Each row is a point. To make a cloud, some directions were put in groups of two or more. Within a group, all points are equally far from the middle, so they leave a hole (a ring in 2 directions, a hollow ball in 3). The other directions are filled evenly. Then the cloud was stretched, turned, moved and blurred a little. Count the holes, and give their numbers of directions, smallest first.

Cloud:
[-0.02 +0.21 +0.08]
[+0.00 +0.02 +0.26]
[-0.11 -0.53 -0.21]
[+0.11 -0.32 +0.18]
[-0.24 +0.53 -0.09]
[+0.05 -0.34 +0.21]
[-0.44 -0.27 -0.37]
[-0.34 +0.25 -0.29]
[-0.43 -0.09 -0.50]
[-0.13 +0.09 -0.22]
[+0.09 -0.34 +0.29]
[-0.50 +0.24 -0.39]
[-0.42 -0.42 -0.23]
[+0.00 -0.26 +0.21]
[-0.24 +0.17 -0.43]
[-0.18 -0.07 -0.27]
[-0.13 +0.39 -0.10]
[-0.44 +0.17 -0.26]
[+0.10 +0.03 -0.33]
[+0.03 +0.52 -0.01]
[+0.14 +0.35 -0.08]
[-0.19 -0.12 +0.16]
Holes: 0

Cloud (27 x 4):
[+0.09 -0.21 -0.19 -0.62]
[+0.07 -0.24 +0.32 -0.12]
[+0.06 -0.17 +0.25 -0.35]
[+0.08 -0.56 +0.40 -0.35]
[+0.33 +0.11 +0.10 -0.14]
[+0.22 +0.41 +0.01 -0.30]
[+0.05 -0.49 +0.01 -0.57]
[-0.05 -0.47 +0.01 +0.14]
[-0.16 +0.41 -0.31 -0.56]
[+0.43 +0.06 +0.04 +0.01]
[-0.10 +0.12 +0.01 +0.19]
[-0.02 +0.51 -0.17 -0.38]
[+0.32 -0.10 -0.17 -0.48]
[+0.34 -0.25 -0.02 +0.02]
[+0.09 +0.37 -0.07 -0.22]
[+0.19 -0.39 -0.01 -0.04]
[-0.10 -0.07 +0.03 -0.36]
[+0.11 -0.17 +0.17 +0.36]
[+0.32 -0.43 -0.07 +0.05]
[+0.35 +0.22 -0.30 -0.64]
[+0.24 +0.37 -0.23 +0.03]
[+0.00 +0.48 -0.25 -0.23]
[+0.13 +0.00 +0.15 +0.41]
[+0.40 -0.16 +0.10 -0.14]
[-0.11 +0.30 +0.00 +0.07]
[+0.32 -0.07 -0.22 -0.52]
[+0.48 +0.10 +0.10 -0.12]
Holes: 0

Cloud (48 x 6):
[+0.31 -0.03 -0.38 +0.27 -0.37 +0.07]
[+0.22 +0.01 +0.23 +0.61 +0.00 -0.16]
[-0.12 -0.19 -0.15 +0.38 +0.10 +0.18]
[+0.16 -0.01 +0.14 -0.32 -0.07 +0.41]
[+0.04 +0.33 +0.37 +0.19 +0.02 +0.28]
[+0.11 -0.16 +0.34 +0.44 -0.06 -0.11]
[+0.15 -0.12 -0.38 -0.07 -0.11 -0.20]
[+0.64 -0.04 -0.16 -0.03 -0.12 +0.36]
[+0.40 +0.31 +0.22 +0.56 -0.46 +0.09]
[+0.10 +0.20 +0.35 +0.47 -0.25 -0.32]
[-0.02 -0.23 +0.12 +0.03 -0.33 -0.12]
[+0.14 +0.45 +0.31 -0.15 +0.16 +0.02]
[+0.09 -0.13 -0.09 +0.44 +0.16 +0.24]
[+0.17 -0.19 +0.29 +0.10 +0.12 -0.20]
[-0.03 +0.20 -0.04 -0.04 -0.37 -0.32]
[+0.28 +0.01 -0.08 -0.36 +0.71 +0.18]
[-0.02 +0.48 -0.19 -0.34 +0.09 +0.08]
[-0.08 -0.01 -0.17 -0.36 +0.08 +0.45]
[-0.30 +0.05 +0.34 +0.45 -0.13 -0.18]
[+0.08 +0.13 -0.32 -0.59 +0.12 +0.26]
[-0.04 +0.16 -0.09 +0.04 -0.42 -0.30]
[+0.73 +0.21 -0.17 -0.17 -0.10 +0.27]
[+0.40 +0.30 +0.09 -0.21 -0.35 +0.26]
[+0.60 +0.45 +0.00 -0.18 +0.16 +0.02]
[+0.20 +0.19 -0.08 +0.43 +0.09 -0.32]
[+0.27 -0.03 +0.24 +0.40 +0.07 +0.31]
[+0.37 +0.08 -0.40 -0.51 +0.25 +0.29]
[+0.37 +0.36 +0.22 -0.06 +0.19 -0.27]
[+0.16 +0.00 +0.04 +0.44 +0.24 -0.24]
[+0.27 -0.23 +0.23 +0.31 -0.30 +0.23]
[+0.60 +0.02 +0.04 -0.02 -0.33 +0.34]
[+0.32 +0.18 +0.20 +0.09 +0.37 +0.31]
[-0.28 -0.12 -0.12 -0.17 +0.46 -0.14]
[+0.35 +0.15 -0.33 +0.41 -0.39 +0.03]
[+0.36 +0.21 -0.02 +0.45 -0.04 -0.35]
[+0.52 +0.26 -0.16 +0.47 -0.33 +0.10]
[+0.33 -0.12 -0.19 +0.00 +0.23 +0.43]
[-0.22 -0.01 -0.08 +0.50 +0.15 -0.09]
[+0.28 -0.12 +0.23 -0.30 +0.36 -0.11]
[+0.29 +0.47 +0.24 +0.05 -0.18 +0.20]
[+0.37 +0.39 +0.22 -0.10 +0.08 -0.28]
[+0.24 -0.02 -0.02 -0.24 +0.68 -0.10]
[+0.04 +0.22 -0.27 +0.45 -0.40 -0.05]
[+0.38 +0.36 +0.16 +0.12 +0.27 +0.22]
[-0.08 -0.02 +0.23 -0.09 +0.04 +0.44]
[-0.16 +0.48 +0.03 -0.28 +0.16 -0.05]
[+0.63 +0.10 +0.01 -0.51 +0.02 -0.06]
[-0.37 +0.09 +0.01 +0.40 +0.06 +0.29]
Holes: 3 (2, 2, 2)

Cloud, 77 rows:
[+0.53 -0.20 -0.32 -0.05 +0.16 +0.12 +0.00 -0.22]
[-0.23 -0.39 -0.41 +0.08 -0.17 -0.29 -0.02 -0.35]
[+0.38 +0.01 +0.23 -0.34 -0.06 +0.14 +0.08 +0.38]
[+0.18 -0.36 -0.31 -0.32 -0.30 -0.12 -0.18 +0.21]
[+0.35 +0.04 +0.18 -0.34 -0.48 +0.03 +0.03 +0.45]
[-0.01 +0.16 -0.10 -0.10 -0.22 +0.05 -0.14 -0.12]
[+0.24 +0.33 +0.02 -0.28 +0.35 -0.01 +0.49 +0.30]
[-0.39 -0.25 -0.08 +0.07 -0.33 +0.25 +0.17 +0.25]
[+0.06 +0.04 -0.02 -0.08 +0.40 -0.42 +0.08 -0.27]
[-0.42 -0.52 -0.18 -0.06 -0.05 -0.12 +0.27 -0.02]
[-0.04 -0.21 -0.01 -0.38 -0.18 -0.09 +0.04 +0.36]
[-0.12 -0.31 -0.31 +0.32 +0.17 -0.09 +0.02 +0.15]
[+0.24 -0.30 -0.01 +0.03 -0.27 -0.22 +0.41 -0.04]
[-0.05 +0.38 +0.37 +0.05 -0.10 -0.29 +0.36 +0.19]
[+0.08 +0.31 +0.07 -0.21 -0.31 -0.23 -0.11 +0.16]
[+0.29 -0.35 +0.04 +0.26 -0.04 +0.14 +0.35 +0.10]
[+0.67 +0.04 +0.01 +0.04 +0.30 -0.07 +0.17 +0.12]
[+0.24 +0.30 -0.08 +0.25 +0.07 -0.16 +0.04 +0.41]
[+0.02 +0.10 +0.10 -0.65 -0.59 +0.10 +0.03 -0.05]
[+0.25 -0.26 +0.02 -0.12 -0.32 -0.30 +0.36 -0.21]
[+0.06 +0.21 -0.23 -0.33 -0.21 -0.38 -0.16 +0.00]
[+0.36 +0.12 -0.18 -0.65 -0.21 -0.03 +0.19 -0.03]
[+0.26 -0.03 -0.19 -0.10 -0.19 -0.21 -0.36 -0.19]
[+0.33 -0.32 -0.39 -0.24 -0.22 -0.10 -0.33 +0.01]
[+0.46 +0.08 -0.23 +0.28 +0.17 -0.24 +0.23 -0.16]
[+0.15 -0.05 -0.38 +0.06 -0.25 +0.16 +0.30 +0.74]
[+0.02 -0.26 +0.11 -0.31 -0.28 -0.24 +0.17 +0.21]
[+0.02 +0.09 -0.45 -0.04 -0.07 -0.17 +0.12 +0.70]
[-0.04 +0.03 -0.09 -0.48 -0.21 -0.46 -0.03 -0.19]
[-0.49 -0.06 -0.20 -0.41 -0.35 -0.21 +0.28 -0.22]
[+0.06 -0.27 -0.27 -0.16 -0.12 +0.05 -0.20 -0.51]
[-0.26 -0.44 -0.53 -0.02 -0.14 -0.26 -0.04 -0.07]
[+0.54 -0.01 -0.33 -0.20 -0.27 -0.01 -0.01 +0.49]
[+0.07 -0.30 -0.11 -0.15 -0.08 +0.38 -0.06 +0.20]
[-0.30 +0.28 +0.15 -0.16 -0.23 +0.08 +0.78 +0.48]
[+0.28 -0.20 +0.03 -0.10 +0.11 +0.33 -0.04 +0.09]
[+0.29 -0.01 -0.04 -0.21 -0.54 +0.47 +0.04 +0.15]
[+0.23 +0.15 +0.00 -0.04 +0.02 -0.23 +0.53 -0.37]
[+0.07 +0.25 -0.08 -0.38 -0.31 +0.37 +0.48 +0.66]
[+0.32 -0.12 -0.14 -0.45 -0.07 +0.25 +0.04 +0.37]
[-0.45 -0.36 -0.17 +0.13 +0.19 -0.13 +0.41 -0.08]
[+0.21 +0.25 +0.28 -0.07 +0.29 +0.15 +0.67 +0.14]
[-0.15 -0.11 +0.30 -0.22 -0.65 -0.24 +0.28 -0.20]
[-0.02 +0.05 +0.54 -0.05 -0.30 -0.23 +0.27 -0.01]
[-0.25 -0.25 -0.42 +0.29 +0.03 -0.05 +0.21 +0.43]
[+0.27 +0.15 -0.17 +0.09 +0.40 +0.30 +0.34 +0.21]
[+0.31 -0.07 +0.13 -0.10 +0.23 -0.10 +0.55 -0.06]
[-0.37 -0.19 -0.16 +0.07 -0.55 -0.12 +0.15 +0.27]
[+0.19 +0.06 -0.19 -0.43 -0.10 +0.30 +0.36 +0.56]
[+0.27 +0.10 -0.16 +0.13 +0.53 +0.05 +0.39 +0.02]
[-0.01 +0.00 -0.10 -0.07 +0.41 +0.03 +0.00 -0.06]
[+0.09 +0.08 +0.44 -0.49 -0.22 +0.14 +0.51 -0.23]
[-0.04 +0.23 -0.32 +0.07 -0.31 +0.15 +0.16 +0.21]
[+0.28 -0.18 -0.28 -0.37 -0.35 -0.19 +0.22 +0.15]
[+0.11 +0.08 +0.01 -0.68 -0.59 +0.23 +0.22 +0.02]
[+0.19 +0.04 +0.09 -0.15 -0.09 -0.09 -0.15 -0.55]
[+0.34 -0.03 +0.30 -0.25 -0.35 -0.36 +0.19 -0.34]
[-0.01 -0.10 -0.03 -0.35 -0.78 +0.07 -0.06 +0.19]
[+0.21 +0.10 -0.41 +0.16 -0.39 +0.04 +0.16 +0.28]
[+0.43 +0.35 +0.37 -0.13 -0.35 -0.14 +0.46 +0.07]
[-0.35 -0.34 -0.10 -0.06 +0.04 -0.44 +0.32 -0.24]
[-0.12 +0.31 +0.05 -0.25 +0.07 -0.40 +0.40 -0.29]
[+0.57 +0.04 +0.06 -0.09 +0.17 -0.26 +0.29 -0.27]
[-0.02 +0.00 -0.13 -0.01 -0.17 -0.14 +0.62 +0.58]
[-0.35 +0.22 +0.45 -0.01 -0.10 -0.09 +0.56 +0.02]
[-0.32 -0.03 +0.37 -0.39 -0.19 -0.05 +0.42 -0.41]
[+0.17 -0.15 -0.17 -0.64 -0.09 -0.01 -0.09 -0.07]
[-0.24 +0.39 +0.41 -0.09 -0.02 -0.08 +0.57 +0.26]
[-0.16 -0.18 +0.27 -0.46 -0.25 +0.10 +0.38 +0.21]
[+0.04 +0.12 -0.41 +0.17 -0.28 -0.03 +0.09 +0.59]
[+0.43 -0.28 -0.18 -0.02 -0.11 -0.01 -0.28 +0.15]
[+0.30 -0.08 +0.39 +0.17 -0.04 +0.22 +0.52 +0.10]
[+0.18 +0.46 +0.37 -0.30 -0.15 +0.17 +0.66 +0.34]
[+0.55 +0.16 +0.08 +0.05 +0.33 +0.03 +0.32 +0.32]
[+0.23 -0.40 -0.05 -0.04 -0.08 -0.17 +0.26 -0.53]
[+0.14 +0.13 -0.19 -0.36 -0.64 -0.03 +0.39 +0.12]
[+0.47 +0.22 +0.11 -0.39 -0.34 +0.32 -0.03 -0.07]
Holes: 3 (2, 3, 3)
